Every row gives one point. Two turns around zero, p and q, are shown by what they do to some points. Where does a point land after both, in the order given? Backwards means that the second turn is done in reverse. Each puzzle has new turns, and all numbers are rounded.

Turn p:
[-49   7] => [-47  15]
[ 30 -27] => [ 25 -32]
[18 20] => [21 17]
Turn q:
[ -9 -43] => [-42  13]
[29 37] => [ 34 -32]
[17 20] => [ 18 -19]
[-38 -14] => [-10  39]
Where do these land?
q, then p: [ -1 -66] => [-63  18]
p, then q: [13 30] => [ 26 -20]
q, then p: [ 2 25] => [24 -8]
q, then p backwards: [-15  12] => [11 16]

Turn p:
[-4 64 24] => [15 57 35]
[ 14 -39 -33] => [  5 -37 -38]
[-18 -31 -15] => [-25 -19 -23]
[ 8  5 24] => [ 4 -2 25]
Turn q:
[-25  -4  37] => [35 24 14]
[-14 -24 -12] => [-19  23   7]
[26  6 38] => [ 29 -26  25]
[ 13  22 -62] => [-45 -21 -46]
Where do these land?
q, then p backwards: [ 31 -15  18] => [ 14 -14  34]
q, then p: [-39 -24  -1] => [13 42 12]
q, then p: [-32   8  25] => [40 11  6]
q, then p: [ 40  31 -42] => [-38 -29 -45]

Turn p:
[-48  10   4] => [-39 -12 -27]
[27  2  9] => [18 19 11]
[ 34   4 -26] => [42 -6  4]
[37 19  2] => [34 24 -1]
[-66  14  16] => [-59  -8 -36]
[ 15 -49  -6] => [  4 -19  48]
Turn q:
[ 50   1 -21] => [46  3 29]
[-46  24  -2] => [-49  16  -1]
[-18  36  23] => [-40 -17  17]
[  3 -62 -11] => [ 38  12 -49]
[11  1 11] => [  5 -14   4]
Where do these land?
q, then p: [-15 -22 -25] => [ 23  -2 -28]
p, then q backwards: [-44 -28 -16] => [-12  22  48]
p, then q: [ 5  8 38] => [-31  -1  24]
p, then q: [46 37 42] => [-15  -8  71]
p, then q: [ -1 -28  -2] => [ -5 -20 -20]
q, then p: [  7  32 -37] => [-14  44 -19]

Turn p:
[-14 -16 -10  12] => [ 17  -8  -5 -18]
[ 51 -30  11 -15] => [-18 -26  52  11]
[ 14   5 -13   7] => [ -2 -17  -5  11]
[ 22 -30  32 -19] => [-17   4  49  -9]
[-17  44  28  41] => [-40  14 -51 -18]
[-56  26 -47 -25] => [ 59  33 -40  21]
Turn q:
[ 7 26 -1 -3] => [19 18 -1  9]
[  8 -13 -31   3] => [ 18 -26  -1 -14]
[ 21 -31 -12 -59] => [  5 -32  63   5]
[-34  17  -5 -12] => [ -1  28   9 -27]
[-1  0 50 70] => [-42  11 -68  29]
Where do these land?
q, then p: [-32  -5 -53   5] => [14 15 45 37]
p, then q: [  2 -17  38  -7] => [-17  34  18   3]
p, then q: [ 10 -40  -5  45] => [-26 -31  46  -3]
q, then p: [-31   7  28   2] => [  7  29 -29   7]
q, then p backwards: [ 29  -2 -35 -12] => [  3 -30 -36  -3]
p, then q backwards: [ 22  57  27 -33] => [ 3 13 73  3]

Turn p:
[ 1 19 -6 15  1 12] => [ 18  -2 -19  -5   5   6]
[-62  13  14 -12  -8   4] => [ -4  50  -2  -2 -26  34]
[ -3 -15 -16 -22  33  33] => [-23  -7 -20 -35 -25 -17]
[ 26  -6  -5   1 -31   8] => [ 17  -1   3  17   8 -33]
[ 8 -9 29 17  3 -1] => [ 10   0  24 -16  18   3]
[ -1 -11 -15  39 -30 -76] => [ 19 -33  42  65   1  33]
[ 31   8  -1 -36  33  19] => [-37  -9 -28 -24  19 -25]
Turn q:
[-19  -2  -2   1   7  29] => [-16 -27  10 -12  -3   5]
[ 35 -35  15 -23  39  11] => [ 35 -18  21  -4 -14 -51]
[-12  32   0  19  15 -26] => [ 10  24 -10 -29   8  26]
[-36 -20 -10  20  11 -21] => [-33  19  -7 -32   8 -13]
[ 28  11  15  17 -28  -6] => [11 24 17 31  4 17]
[  9  27 -59 -22 -27  29] => [ -1 -45 -35  33  38  22]
[  9  10  59 -30  -6  17] => [ 21  -9  19  17 -60  11]
[-15 -22 -19  17 -11 -33] => [-27  31 -15  -4  18 -17]
Where do these land?
p, then q: [ 0 24 25  2 -6 -6] => [ 20 -17   7 -20   5  10]
p, then q: [ -4 -24  34  13   4 -36] => [  3  -5  36 -12 -42   4]
p, then q: [  9  24 -47 -12 -37  34] => [  4  31 -24  16  61   3]
q, then p: [ -2   6 -11  26  14  35] => [-21   9  20 -35  -2  -6]
p, then q backwards: [-32  -8  31 -14   1   4] => [-14   2  25  33  -2 -19]
p, then q: [ 13 -52   7  15   7 -60] => [-27  19  54  -9 -49 -18]
q, then p backwards: [ -9  41 -42 -14  10  27] => [ 21  33 -15  33  39 -13]
p, then q: [ 25 -11   3 -16   8   3] => [ -6  14 -15 -18 -10 -14]

Turn p:
[  8 -34  64  12 -28 -15] => [28 41  5 10 59 19]
[-20  27 -27  35 -29  25] => [-42 -17  49  -3  -5   1]
[-12   7  22  35   4 -25] => [  4  33  20 -29  11  -7]
[ 43  22 -29 -46 -31 -38] => [  6  19 -15  39 -59  45]
[ -8  18 -33 -56  20   6] => [ 18 -37 -18  19 -50 -13]
[-13 -55   1   1  41  21] => [ -4 -14 -42  -3  36 -45]
[ 3 15  1 19 24 26] => [-10 -25   0 -33   6   1]
Turn q:
[ 28 -17  42  43 -40  38] => [-75 -29  20   1   6 -29]
[ 61  14  -4 -17  23 -28] => [ 16  -2   1 -69 -24   4]
[  4  24   7  15 -29  23] => [-33 -14  -6  -2  28  10]
[-50 -18  52 -18  19  17] => [  9 -33 -30  58 -26 -20]
[-38  11 -43  20  23  -2] => [ 18  53 -19  20  21   3]
[-33 -15  -6 -17  -9 -40] => [ 25  10  17  30 -23  31]
[ 28   1 -47 -27  14  -8] => [ 42  14  16 -38  16   1]
Where do these land?
p, then q: [ -5  -5 -38  -2 -24 -11] => [-30  13  -4  27   3  20]
p, then q: [-16  40  65  26 -29   2] => [ -5 -60 -39 -26 -25 -34]
q, then p: [ 40 -37 -17  27   7  13] => [ 54  28  13  -1 -17   0]
q, then p: [-38 -21  12  -1   7   3] => [-30  25  14 -16   9   7]
q, then p: [ -9 -23  13  -9   1  36] => [ -6  40 -13 -10   7 -15]
p, then q: [-38 -20  64   8  35 -56] => [ 22  -9 -26 -85 -24  35]
q, then p backwards: [ 22 -18 -23 -20 -20 -32] => [-10  46  24   9 -15  -6]
q, then p backwards: [ 30  62 -44 -37   2  30] => [ 25 -12  71  22  42  31]
p, then q: [ 13  22 -31   8  22  13] => [ 17 -13  27  31  11   9]
